Every row gives one point. To make a cloud, some directions were put in groups of two or more. Within a group, all points are equally far from the middle, so they leave a hole (a ring in 2 directions, a hollow ball in 3). The other directions are filled evenly. Then the cloud was stretched, turned, moved and blurred a little. How many holes are there, and how many directions does each take, smallest first?

Cloud (13 x 2)
[[ 4.8 -0.6]
 [ 8.6  3.0]
 [ 4.2 -0.5]
 [-1.9 -1.8]
 [ 3.3  1.2]
 [-0.7  3.1]
 [ 2.8 -4.3]
 [ 1.2  2.9]
 [-0.2 -2.1]
 [ 3.6 -2.0]
 [ 0.6  2.6]
 [-2.4 -2.9]
 [ 1.4 -0.5]]
Holes: 0

Cloud (19 x 3)
[[-1.0  1.3  0.4]
 [ 1.6 -4.6  6.7]
 [-0.7  4.5 -4.4]
 [ 0.6  1.2  4.2]
 [ 1.1  1.1  2.7]
 [-4.8 -3.6 -2.9]
 [-0.7 -0.4  0.9]
 [ 3.4  1.6  5.4]
 [-1.8  3.0 -4.3]
 [-5.1 -2.1 -2.2]
 [ 0.9 -3.2  2.9]
 [-0.5  1.2 -1.8]
 [-1.6 -1.3  1.5]
 [ 1.8  0.6 -1.1]
 [-0.5  0.3 -0.9]
 [ 3.7 -3.1  4.5]
 [ 0.7 -2.4  0.4]
 [ 5.6  0.1  4.8]
 [ 1.4 -8.6  0.0]]
Holes: 0

Cloud (32 x 4)
[[ 2.7  5.2 -1.7 -0.1]
 [ 1.4  4.8  0.3  3.9]
 [ 1.2  0.9  5.5  2.2]
 [ 1.3  5.1  1.5  1.8]
 [-1.6 -1.5 -1.2  1.8]
 [-0.9 -0.2 -0.8  3.6]
 [-0.7  4.9  0.2  0.4]
 [ 3.5  5.9 -4.7  1.2]
 [ 4.5  0.4 -5.8  2.5]
 [ 0.4 -0.2 -5.6  4.0]
 [-0.8 -1.6  2.6  1.1]
 [ 4.2  0.7 -6.4  1.5]
 [-0.9  1.4  0.2 -3.7]
 [ 2.5  3.7  0.9 -2.4]
 [ 2.1  3.6 -5.5 -0.5]
 [-0.2  5.9 -3.3  3.2]
 [-0.8  0.6 -8.9  1.1]
 [ 3.5 -0.8 -1.1  0.7]
 [ 0.1  0.9  4.2  2.6]
 [ 0.1  4.1  4.5 -1.8]
 [ 3.9  2.7 -3.5 -1.3]
 [ 0.6  0.9  1.6  3.6]
 [-2.7  4.4  0.7  0.1]
 [-0.6  3.2 -1.3  5.1]
 [ 0.2  1.4 -5.1 -1.2]
 [ 2.0  5.9 -1.1  2.9]
 [ 2.3  0.2  0.9 -3.5]
 [-1.0  2.0  0.2  4.4]
 [ 2.6 -1.4  2.6  0.8]
 [ 1.1  1.2 -8.6  1.1]
 [-1.7  1.3  4.5  2.3]
 [ 0.7  3.7  3.1  2.9]]
Holes: 1 (2)

Cloud (73 x 8)
[[ 2.8 -3.5 -1.7 -2.9  2.3 -2.3 -1.5  4.6]
 [ 0.3 -3.0 -0.8  1.1  3.4  4.9 -1.0  0.8]
 [-1.6  0.6  0.3 -4.7  4.1  1.8 -1.8 -1.7]
 [-0.7  0.2 -4.7 -3.6 -5.8 -2.1 -1.6  3.5]
 [-3.2 -3.9 -0.7  3.2 -3.4 -3.7  1.1  3.0]
 [-1.6 -4.1 -4.0 -0.7  0.0 -2.1 -0.1  6.2]
 [-0.6 -2.5 -0.2  1.8  1.6  2.1  4.4 -2.4]
 [ 1.3  2.9  3.0  2.2 -5.3 -2.1  0.0  4.6]
 [-0.4 -0.3 -2.3 -1.0  1.2  1.9 -5.8  5.0]
 [-2.6 -1.4  5.8  1.1 -0.9 -3.4  0.1  1.6]
 [ 0.7 -3.7  3.2 -0.3 -2.7 -2.1 -5.0 -2.5]
 [-2.1 -0.4  1.3 -2.0  3.3 -4.7  0.4 -4.6]
 [ 0.7  2.7 -1.9 -0.9 -5.9 -3.6 -0.4  1.8]
 [-3.1  1.2  3.7 -3.4  1.4 -1.5  2.1 -5.7]
 [-3.4  1.7 -2.6 -2.9 -3.6 -5.1 -0.4 -0.5]
 [-5.1 -4.2  1.1 -2.8 -1.4 -2.4 -0.3 -1.1]
 [-4.3 -2.1 -0.1 -5.2  4.9 -0.6  1.7  3.2]
 [ 2.6 -5.7  0.0  3.5 -3.1 -1.5 -0.2  5.8]
 [-6.8  0.8  2.3 -1.6 -0.9  2.1 -0.5  4.2]
 [-4.0 -2.4  0.6 -0.4  0.3 -2.1  0.8  6.1]
 [-5.1 -1.4  1.7 -2.0 -1.8 -1.2  2.4  3.1]
 [-2.6 -0.6  2.8  1.4 -1.4  3.2 -2.4 -1.6]
 [-5.3  0.5  2.6  3.6  4.9  1.4  2.5 -0.1]
 [-2.0  1.0  1.1 -2.7 -4.7 -3.0  4.0  0.8]
 [ 1.0 -1.4  4.5  3.4  5.3 -1.1  0.0 -4.8]
 [-2.6 -5.3  2.6 -0.7  4.3 -0.6  1.5  0.4]
 [-3.2  2.7  2.8 -0.6 -1.4  0.3 -0.4 -3.7]
 [-6.5 -2.2 -3.0 -7.1 -1.4 -3.4 -4.6  1.8]
 [-3.2 -0.7 -0.1 -2.1  1.7  8.4 -1.5  3.6]
 [-7.3 -2.8  2.1 -0.9 -2.1 -2.3 -0.6 -1.6]
 [ 0.4  5.7  0.0 -0.4  2.1  3.0 -0.3 -3.2]
 [ 3.5 -3.0  5.0  4.5 -3.4 -2.7  3.3  1.5]
 [-1.1  0.5 -4.5 -3.9 -2.4  1.1  1.0  5.3]
 [-2.7  2.2 -1.4  0.4 -5.2  2.4 -2.2  4.9]
 [-7.5  1.7  2.5  2.9 -1.7  3.3  1.3  1.9]
 [-1.8 -0.4  0.1 -3.3 -0.8  6.7 -2.8  1.0]
 [-4.3 -4.4  0.0 -0.1  0.2 -6.7 -0.9 -1.6]
 [-2.0 -3.8  3.3 -3.3  3.9 -4.5  1.5 -1.1]
 [-2.5 -1.0 -5.3 -3.0  1.1  0.8 -1.5  7.6]
 [-4.2 -5.3  2.6  4.6  1.3 -4.6 -0.7 -1.4]
 [-2.1 -2.0  3.0 -3.6 -2.4  0.9  3.7  0.2]
 [-5.4 -4.7  4.0 -2.1 -1.2 -1.2  1.6 -2.3]
 [-2.9  0.8 -0.4 -2.0 -2.5 -2.2  3.8  3.4]
 [-2.2 -3.4  6.7 -1.6  1.8  0.6  2.4 -6.9]
 [-6.3 -6.1 -0.7 -1.5  1.3 -2.8 -5.0 -0.4]
 [-4.0 -4.9  1.7  0.1  6.7  0.4  0.3  2.1]
 [-1.7 -3.2 -3.2 -0.6  3.9  2.4 -4.6  0.4]
 [-2.4 -0.6 -2.1 -2.0  1.7  3.6 -1.7 -2.4]
 [-1.5 -4.7 -0.5 -1.9 -1.2  1.6 -5.5  0.3]
 [ 3.6 -2.9  2.0  2.4  2.6 -1.3  2.9  1.7]
 [-1.6  0.3  2.0 -1.2  5.9  1.9 -5.4  2.0]
 [-0.1 -2.2  0.5  4.6  2.9  0.4  1.3  1.1]
 [-0.3 -0.9  7.0 -1.2  0.3 -3.6  5.4 -0.4]
 [-3.1 -3.6 -0.9 -0.3 -3.1 -2.5 -0.7  2.0]
 [ 2.0  0.2 -4.6 -2.2  2.8  2.3  2.7  3.1]
 [-3.4 -3.6 -3.7 -0.6  1.5 -2.9 -4.8  4.1]
 [ 2.1 -4.0  4.2 -1.3 -4.2 -1.7  4.7 -1.2]
 [-4.0 -1.0  0.6  1.8  1.4 -0.9  5.4  1.1]
 [-4.4 -0.5 -3.3 -5.9  3.7  1.4 -3.9 -3.2]
 [ 1.0 -1.4  3.7  3.6 -1.7 -5.1  1.4  3.0]
 [ 5.2 -3.4  1.9  1.2  1.8 -1.0 -1.4  6.2]
 [-0.1 -1.4  0.2  1.2 -5.4 -1.6  1.8 -0.7]
 [ 1.0  0.3 -2.9  0.2 -1.7  0.6 -1.4  4.1]
 [ 1.4  2.9  2.3 -3.5 -1.9 -0.1  0.6 -2.9]
 [-0.7 -5.3 -1.6 -3.1  0.6 -5.4  2.1  2.9]
 [ 0.5 -7.8 -1.7 -3.3  1.4 -5.9 -0.8  0.2]
 [-1.6 -3.5  1.2 -2.0 -0.8 -6.1  0.1  3.1]
 [-1.0 -0.8  1.3 -3.6  5.1 -1.1 -3.1 -1.8]
 [-2.2  1.0 -1.7 -7.7 -2.7 -1.0 -4.9  0.4]
 [-3.2  2.2 -3.9 -0.9  0.8 -0.1  0.5  2.0]
 [-5.4 -0.6 -1.3 -6.7 -1.6 -3.3 -0.8  2.8]
 [ 2.7 -2.0 -2.6  0.5 -1.2 -1.7  3.7 -1.2]
 [-3.4  1.2  2.4 -1.3 -2.1 -1.3 -3.3  2.3]]
Holes: 0

Cloud (105 x 9)
[[-1.7  1.6  6.5  1.3 -0.3 -5.3  1.4  0.4 -2.2]
 [-0.3  1.3 -0.9 -0.4  5.5 -1.1 -4.5  2.5  1.2]
 [-2.3  1.7 -3.7  2.6 -4.3 -3.1 -1.5 -0.5  3.8]
 [-0.7 -2.9  1.5  3.7 -1.8  1.4 -3.0  3.0  3.3]
 [ 1.9 -4.4  2.6  0.5 -3.4 -3.9  1.5  5.0 -0.9]
 [-3.0  2.9  1.6 -1.9  0.5  2.5  5.3 -1.8  1.0]
 [-4.2 -0.9 -1.4  3.3 -0.1  1.1  0.2 -0.8 -3.6]
 [ 1.7  0.5 -0.4  2.4 -3.3  2.1 -1.4 -0.4 -5.7]
 [-0.1 -3.2 -4.0  0.9  0.6 -2.8  3.4 -1.5  1.7]
 [ 0.5  1.1  1.5  4.1  6.4 -2.5 -4.5  3.2 -4.0]
 [ 1.9  2.0 -2.5  1.5 -6.3 -0.2 -1.4  0.9  0.9]
 [ 0.4 -3.8 -2.2  0.7  1.2  0.2 -3.2  1.8  9.1]
 [ 2.1  1.4 -1.8  0.5  3.6  0.1 -4.5  3.2  2.6]
 [-2.2  1.5  1.1  5.2 -4.3  1.6  1.9  0.9 -5.2]
 [ 0.9  2.5  7.1  5.4 -1.0 -1.3 -1.3  2.8 -3.2]
 [ 2.9  2.1 -2.8  2.4 -1.9  0.9 -0.8  2.0 -5.1]
 [-6.7 -0.5  1.7 -1.5  2.1 -2.0  0.3  3.1  0.4]
 [ 3.7 -1.8 -0.6  0.6 -0.1  2.7 -5.2  1.8  5.0]
 [-3.2  0.9  1.6  0.0 -3.3  2.9  4.9  3.2  4.3]
 [-0.9  4.8  0.0 -2.0 -1.5 -1.8  4.4 -2.6  2.5]
 [ 2.0 -0.2 -0.6  4.8 -2.2 -2.8 -3.7  2.9  3.1]
 [-0.8  2.4  1.3  1.4  1.7  4.4  4.0 -3.6  5.2]
 [-0.9 -1.9  2.7  2.2  1.7 -2.0  2.2 -0.7  9.2]
 [ 0.9  1.3  3.6  4.4  0.9  4.4  2.7 -0.3  1.7]
 [ 0.7 -4.4  0.9 -1.3 -5.8 -3.2 -2.6  2.0  0.7]
 [ 3.5  0.5  1.1  0.2 -3.8 -3.6 -4.8  5.0 -2.5]
 [-4.3  2.6 -5.0 -0.1 -5.4 -1.3  1.5 -0.6  4.6]
 [-2.0  0.0 -0.9  1.0 -6.5 -1.0 -1.9 -2.8  4.1]
 [ 1.2 -1.5 -2.1 -0.7  3.7  1.5 -7.6  0.9  0.8]
 [-2.5  0.5  5.0  0.7 -4.2 -5.6  4.5 -1.0  3.5]
 [ 1.3  3.6 -1.4  2.2 -1.9  1.1 -4.0  2.7  2.7]
 [-1.0 -3.1 -4.7  0.8  0.6  1.0 -0.5  3.3  6.6]
 [-0.4 -0.6  1.3 -2.2 -2.3  5.5  0.5  1.7  2.3]
 [ 0.6 -2.5 -1.4 -4.7 -0.3 -1.6 -4.2  2.5  7.6]
 [-1.7 -0.2  1.8 -1.1 -5.5 -0.7  2.6 -6.9  4.1]
 [-4.8  4.3  0.2  2.7 -3.1 -0.1  3.7 -5.2  3.2]
 [ 0.6  2.5 -0.5 -1.6 -3.6  0.0  5.9 -6.6  5.8]
 [ 0.1  1.7 -1.3 -1.1 -1.4 -2.0 -7.3  0.6  0.4]
 [-4.6 -0.7 -3.5 -4.5 -5.3  0.8  0.4  2.8  4.0]
 [-0.6  0.4  4.2 -1.1 -6.1 -3.8  0.3 -0.1  5.0]
 [ 0.8  0.2  1.3 -0.8 -3.7 -5.3  6.2 -2.2  4.2]
 [-5.1  2.0  0.2  4.7 -1.7 -3.8  3.5 -1.9  6.2]
 [-2.1  4.0 -2.0 -0.9 -3.8 -3.5 -5.0  0.7 -1.6]
 [ 3.5 -4.2 -0.3  3.2 -1.5 -2.2  2.9  0.5  5.0]
 [-6.0 -0.5 -1.2 -0.3 -2.1  3.6  3.3 -1.5  0.4]
 [-0.2 -0.7 -0.6 -1.0  3.0 -2.1 -3.9  3.0  6.8]
 [-1.5  0.6  1.0 -4.7 -4.8  1.8  2.7  0.5  5.9]
 [ 1.0  0.9 -0.1 -2.8 -1.0  0.2  0.6 -0.2 -6.9]
 [-5.9  1.4  0.9 -2.4 -6.5 -0.1  5.8 -0.2  2.6]
 [ 0.3 -3.8 -4.0 -3.6  0.5  0.9 -2.3  5.7  3.2]
 [ 1.6 -2.1  4.9  3.9  1.9 -2.0  2.8  1.2  3.6]
 [ 2.9  0.9  1.1  3.3 -0.4  4.0  5.2 -3.8  0.2]
 [-2.4  0.0  5.4  3.2  2.3  1.2  1.3  0.9  3.4]
 [-5.5 -1.2 -0.2 -1.7 -5.7 -0.2  1.5  5.5 -0.8]
 [-1.2 -0.1 -1.4  3.0  1.5 -1.8 -4.5 -1.5 -2.9]
 [-0.7 -1.7  0.1 -0.2 -4.3 -0.5  5.5 -1.8 -4.1]
 [ 4.6 -2.7  3.7  0.3  0.3 -2.8  2.6 -2.0  2.3]
 [-1.6 -1.9 -1.6  3.9  4.6  1.3 -2.4  1.7 -3.5]
 [-1.9 -1.4 -2.5  2.8 -6.3 -0.6  2.6  2.9  5.2]
 [ 3.0 -4.3  1.1  3.9 -1.3 -2.1  1.8  3.1  3.2]
 [-3.6 -0.8  2.9  2.7  4.4 -4.4 -1.0  0.3  0.4]
 [ 3.2 -2.1  0.5 -0.9  0.5  2.7 -0.4  6.6 -1.9]
 [-0.4 -1.7  2.4  1.3  3.2  3.5  5.8  0.7  2.4]
 [-2.8  2.2  1.6  1.4 -0.6 -1.2 -1.4 -5.4 -0.8]
 [-1.1  0.3  0.0 -4.8 -0.7 -0.7  4.9 -3.8 -1.6]
 [-0.6 -1.7 -1.5  3.3 -3.9  2.8 -0.9 -0.3  5.1]
 [ 3.9 -6.6 -2.0 -0.7  1.2 -2.9 -3.3  2.2  3.1]
 [-0.8 -5.4  0.5  0.8  4.9 -0.2 -1.5  2.0 -2.0]
 [-2.9  2.2 -3.4 -1.3  1.2 -1.5 -1.1  6.1  0.7]
 [-0.7  3.3 -2.2 -0.1 -0.1  1.0 -4.0 -1.8  4.6]
 [-1.3 -0.5 -4.9  2.5 -1.6 -2.0 -1.6 -0.5  2.9]
 [ 1.4  2.4 -0.8 -0.8  3.4  0.0 -2.5 -1.2  5.2]
 [-3.0 -1.2  2.3 -0.1 -0.7  1.9  4.9  1.8  7.2]
 [-1.2 -1.1  0.1  0.8  6.1 -2.3 -2.1  5.4 -1.8]
 [-3.4  0.7 -2.2 -0.8 -0.9  2.4  0.3  3.3 -6.2]
 [-2.2  2.4  0.9  1.8  1.6 -0.7 -1.6 -5.6 -0.1]
 [-0.3  0.8  0.5  5.2 -1.4  2.6  5.3  0.0  5.4]
 [-5.2 -2.5  0.1  1.8 -4.2 -0.7  0.7 -1.2  5.2]
 [ 1.9 -6.4  0.5  1.1  3.3 -1.0  2.4  2.0 -0.3]
 [-3.1  0.0  1.7  0.2 -1.1 -6.3  6.4  1.3  3.8]
 [ 3.8 -2.0 -2.7  2.8  3.0  3.4 -3.6  2.9 -0.3]
 [-0.4 -1.5 -2.1  0.7 -2.2  2.6  0.1  7.5 -0.7]
 [-4.0 -1.8  0.5  0.9 -2.3 -4.3 -0.1 -0.7  9.0]
 [ 2.8 -0.7  1.0  1.5  6.9  0.2 -0.8  2.9 -0.7]
 [-3.4  6.4 -1.8  1.1 -0.3 -1.1 -0.7 -2.0  0.8]
 [-5.1  2.2 -0.8 -3.9 -4.0  0.3  6.0 -3.0  5.2]
 [ 2.4 -1.0  0.9 -0.3  0.9 -1.9 -4.1  8.6 -3.7]
 [ 1.1 -3.1 -2.0  0.9 -4.9 -1.7  1.9  1.2 -3.4]
 [-5.1  4.1 -3.8  1.6 -4.7  0.7 -0.9  1.6  1.8]
 [-3.0 -2.7 -3.4  1.1  0.4 -3.1  0.3  0.8  7.7]
 [ 2.9  2.2  2.5  7.8 -0.6  0.1  1.0  2.4 -1.6]
 [ 0.8  1.5  1.9 -3.4 -0.9 -3.3  1.9 -1.4  6.4]
 [-4.6  3.1 -0.5 -1.7 -6.6  2.2  3.7 -1.7  3.0]
 [ 2.4 -2.2  0.0  1.9  0.7 -3.0 -1.9  0.7  8.2]
 [ 2.0  0.2  2.5 -0.4  4.3 -3.8  0.0  2.1  1.9]
 [-4.3  1.6 -2.3 -2.8 -2.9  0.4  3.3 -6.4  1.0]
 [-1.7  4.0  0.5 -1.2 -1.1 -3.3  3.2  4.6  3.6]
 [ 3.3 -0.9  2.3  4.9  0.9  0.9 -1.9  5.5  1.7]
 [-7.2 -0.2 -0.7 -0.3  1.3  1.2  0.3  1.8  2.4]
 [ 5.5  0.0  0.8  3.8  1.0  2.0 -1.2  1.3  2.7]
 [-1.1  2.9  5.0  2.5  2.6  0.2 -1.5 -1.8 -3.5]
 [ 3.0 -0.4  0.3  5.6 -2.2 -0.5  3.8 -0.5  2.3]
 [ 3.5 -2.4 -1.0  2.9  4.1 -0.3 -3.2  4.4  3.2]
 [ 0.3  2.3 -3.3 -0.7 -1.7  1.5 -2.0 -4.5  6.4]
 [ 0.5 -4.0  2.2  4.0  1.6 -0.4  2.9 -1.2 -1.8]]
Holes: 2 (4, 4)

Cloud (94 x 9)
[[  0.3  -2.6  -2.5  -5.9  -1.3  -0.2   4.4   1.2  -3.5]
 [  0.4   1.0  -4.1   5.7  -3.1   6.0  -1.6   1.6  -0.6]
 [ -5.0   3.3  -2.7  -0.6   0.3   5.6  -0.6  -1.3   5.9]
 [ -5.6  -0.8  -2.9   1.1  -1.9  -0.7   2.9  -3.2  -2.2]
 [ -0.5  -3.3   3.4   5.3  -1.6   3.1   0.6  -0.8  -2.1]
 [  4.1   2.4   0.5   4.2  -5.2   1.1  -0.6  -0.9   1.5]
 [ -9.1  -1.1   4.8  -4.9  -1.2   1.4   0.9  -3.6   5.4]
 [ -1.8  -1.7   2.4  -1.5  -2.1  -2.0   1.9  -0.8  -0.2]
 [ -3.4   0.0  -1.8  -2.1  -1.6   0.7  -0.2  -5.0  -1.7]
 [  2.6   0.6  -2.2   1.5   3.2  -2.6   1.1  -1.6  -0.7]
 [ -1.0   2.0  -2.1  -3.0   1.0   1.8   1.0  -0.3   0.9]
 [ -3.1  -2.0   0.7  -1.8   0.7   1.1   6.9   1.6   1.4]
 [  0.5  -1.2   6.7   3.1  -0.5  -1.8   2.6   0.6   0.9]
 [ -0.8   0.4  -3.7   6.4   1.3   6.6  -1.6  -2.1  -0.6]
 [  0.5  -0.5  -1.9   5.2  -1.0   4.2  -0.8  -3.1  -1.9]
 [  4.5   0.8  -5.9   3.9  -0.6   5.2   0.6   1.3  -3.4]
 [  0.9  -3.7   1.4  -6.7  -1.0   4.1   2.8  -1.1  -0.1]
 [ -1.1  -0.7   6.0  -1.2  -2.5  -2.8   2.9  -1.2  -1.2]
 [  0.6   1.3  -1.0  -3.8   2.1   2.6   0.3  -4.1  -2.9]
 [ -2.7   2.0  -3.1   2.1  -1.5   8.3   0.8  -0.1   2.9]
 [-10.8  -0.7  -6.1  -5.3   0.7   4.7   1.0   3.6  -0.1]
 [  0.8   1.3   1.1  -1.8  -0.6   2.8   1.8  -0.4   3.4]
 [  4.4   1.1   0.6   6.6  -1.3   5.0  -6.1  -0.6   1.6]
 [  1.8   1.4   3.8  -1.7   0.3  -1.0   2.9   1.4   0.6]
 [ -1.4   1.4   0.2   3.3   0.3   2.5  -0.1  -2.4   0.7]
 [ -1.1  -0.7  -0.2   5.7  -2.6  -6.1   3.0  -3.0   0.9]
 [  0.5   2.0   0.8  -1.1  -0.1   2.9  -4.3   3.1   5.9]
 [  0.1   0.8  -4.3  -1.4   0.5   5.2  -4.0  -1.9  -3.6]
 [ -2.5  -2.0   1.9   3.3  -0.7   5.1   3.2  -3.2  -0.7]
 [  4.4   0.6   2.3   5.8  -0.1   0.0   0.5  -5.4   1.7]
 [ -1.3   1.3  -0.4   5.3  -4.3  -3.5  -1.0  -6.3  -5.2]
 [ -4.4  -4.5   5.9   2.3   1.1   2.9   2.0  -0.3   3.2]
 [ -2.9  -1.8  -2.9   1.2   0.7   3.4   3.1   3.7   5.7]
 [ -2.5   3.8  -5.9  -1.9  -1.8   0.4   1.2  -1.5  -1.5]
 [  0.1  -0.4   2.2  -1.7  -1.1   4.0   2.9  -5.3  -2.4]
 [ -1.7  -1.0   0.9   1.3   0.3   0.9  -2.5   1.6   1.2]
 [ -6.1  -0.9  -1.3   3.7  -3.5   3.0  -0.1   2.5   1.1]
 [ -5.1   1.0   2.3   5.1  -1.6   2.7   1.7  -2.5   4.1]
 [  1.3  -0.7   2.9  -1.2   1.4  -3.3   5.0  -2.9   1.1]
 [  2.7   3.7   2.3   1.4  -5.1  -1.9   0.4  -3.1   0.2]
 [ -3.4  -2.4  -3.6  -7.8  -1.4   5.4  -0.9   1.1  -3.7]
 [ -3.1   1.9  -4.4   7.7  -2.5   0.8   1.7   2.3  -2.5]
 [ -7.4   0.3  -3.3   8.0  -0.7   4.2   0.8  -1.2   0.0]
 [ -5.5   2.0  -0.1   0.4  -1.8   3.5   5.2  -2.9   1.6]
 [  3.7  -2.4  -0.1  -5.2   0.6   0.5   0.6  -3.6  -1.1]
 [  6.3   1.5  -2.2  -0.8  -0.9   0.6  -1.9  -2.4  -2.8]
 [ -4.9   1.2  -2.0  -2.2  -2.4  -0.6   3.4   0.4  -0.7]
 [ -0.8  -1.4  -3.9  -5.1  -0.4   2.4   2.1  -0.9   0.7]
 [  1.9  -1.2   6.0  -1.0   0.3   1.9  -4.5  -0.3   2.6]
 [  0.5  -1.9  -1.0  -2.0   0.0   3.8  -3.5  -5.0   0.3]
 [ -1.2   1.4  -0.5  -0.4  -0.7   1.4  -2.7  -4.3  -2.7]
 [  2.1  -5.0  -3.4   0.2  -0.6   3.0  -2.4   5.1  -3.0]
 [  1.6  -1.8  -4.4   3.7  -3.2  -1.6   3.1  -6.8  -1.2]
 [ -2.0   1.3   3.2  -3.2  -2.1   2.2  -2.0  -2.0   2.1]
 [ -0.1   1.0   4.4  -2.9  -2.3  -0.5   1.5   0.6   1.5]
 [ -3.1   3.4   1.5  -2.5   1.1   1.1   1.3  -1.8  -1.6]
 [  0.8  -0.3  -1.7   8.8   1.0  -0.5   7.3  -0.5   2.0]
 [ -0.4   3.3  -1.2   3.1  -3.0   0.1   0.7   1.7   1.3]
 [  0.7   0.0   3.8  -4.8  -1.7   1.0   2.6  -2.0  -1.1]
 [ -5.1  -5.9  -0.9  -1.4  -3.6   3.5  -0.1   0.9   5.1]
 [  0.8   1.3  -2.0   2.1  -3.0   0.7   2.5  -4.8  -0.7]
 [ -3.5   2.4   0.1   6.1   1.8  -2.0   0.4  -3.2  -5.0]
 [ -1.5  -0.7  -0.3  -1.0  -1.7   2.3   1.4  -4.8   1.0]
 [ -4.7  -0.9  -8.7   2.3  -3.3   6.4   0.0  -1.9  -1.5]
 [ -6.1  -3.5   0.0   5.7  -3.3   2.6  -2.1   3.4   2.6]
 [  0.9   2.4   1.1   2.2   1.7   0.1   1.2  -1.9   3.5]
 [  1.2   2.2   4.9  -1.6  -0.5   0.8   1.6  -1.3   1.7]
 [  3.2  -3.8  -5.1   2.4  -2.6   0.9  -1.4  -0.9   2.3]
 [  4.3  -0.5   1.2  -2.9  -3.3   1.2   2.5  -2.1  -4.0]
 [  2.9   3.2  -0.2   2.3  -0.3   2.2   3.5  -2.8  -0.1]
 [  5.0  -2.3   1.5   1.4  -3.1  -3.7  -2.3  -2.3   0.2]
 [  6.3  -1.7  -5.5   2.3  -0.8   2.5   1.5   1.1  -2.2]
 [ -3.2  -5.8  -5.0   2.0  -1.7   2.6   0.1   2.1   0.7]
 [ -6.6   3.9   1.6   0.9  -2.0   5.5  -2.7  -4.1   4.9]
 [ -3.1  -0.1  -2.4  -2.1  -2.9   5.0  -1.3   3.1  -3.5]
 [  2.8   4.1  -2.3  -0.2  -0.8   2.4  -0.6  -3.9  -0.1]
 [  3.4  -1.2  -3.8   6.5   0.3   3.9  -0.8  -3.6  -1.9]
 [ -1.6   0.1  -0.2  -3.2  -3.3   4.8  -5.0  -2.2   0.9]
 [  1.7  -2.5  -1.7   0.4  -2.5   4.9  -5.7   6.0   2.6]
 [ -5.0   4.0   2.0   0.4  -1.6   2.4  -3.7  -1.6   0.1]
 [ -0.6  -3.4   2.7  -2.7   0.4   2.8   0.1   2.2  -1.7]
 [ -6.7   1.9  -2.4   2.8  -2.3   1.1  -2.9  -2.3  -4.8]
 [ -4.0   2.3  -1.6   6.4   0.0   1.0   4.3  -1.0  -1.0]
 [ -3.6   0.0   4.6   4.8  -1.1  -4.5   3.4  -5.4  -1.2]
 [ -5.0   5.1  -5.3   2.4   0.0  -0.7   3.4  -6.2   0.8]
 [  3.5  -1.9  -3.3  -2.1   0.2   2.3   0.4   1.6  -2.7]
 [ -4.2  -3.5   1.8   1.4   0.0  -1.6  -2.3   2.5   2.5]
 [ -4.0   1.1   0.1  -1.2   0.2  10.2  -0.7   0.3   2.6]
 [ -3.7   0.3   3.5  -5.7   1.6   5.9  -4.1   0.3  -0.9]
 [ -2.4  -1.1   2.1   4.3  -1.7  -0.3   4.2   0.4   1.1]
 [ -4.4   1.9  -2.7  -0.1  -3.8   6.6  -4.5   1.9  -4.7]
 [  0.3   1.0   0.1   6.1   0.4  -0.5  -2.7   0.5   3.7]
 [ -0.1   1.4  -5.1  -1.7   0.1   0.8   1.9  -1.2  -2.0]
 [  1.7  -2.0  -6.1   3.2   0.7  -0.2   6.6   1.8  -0.7]]
Holes: 0
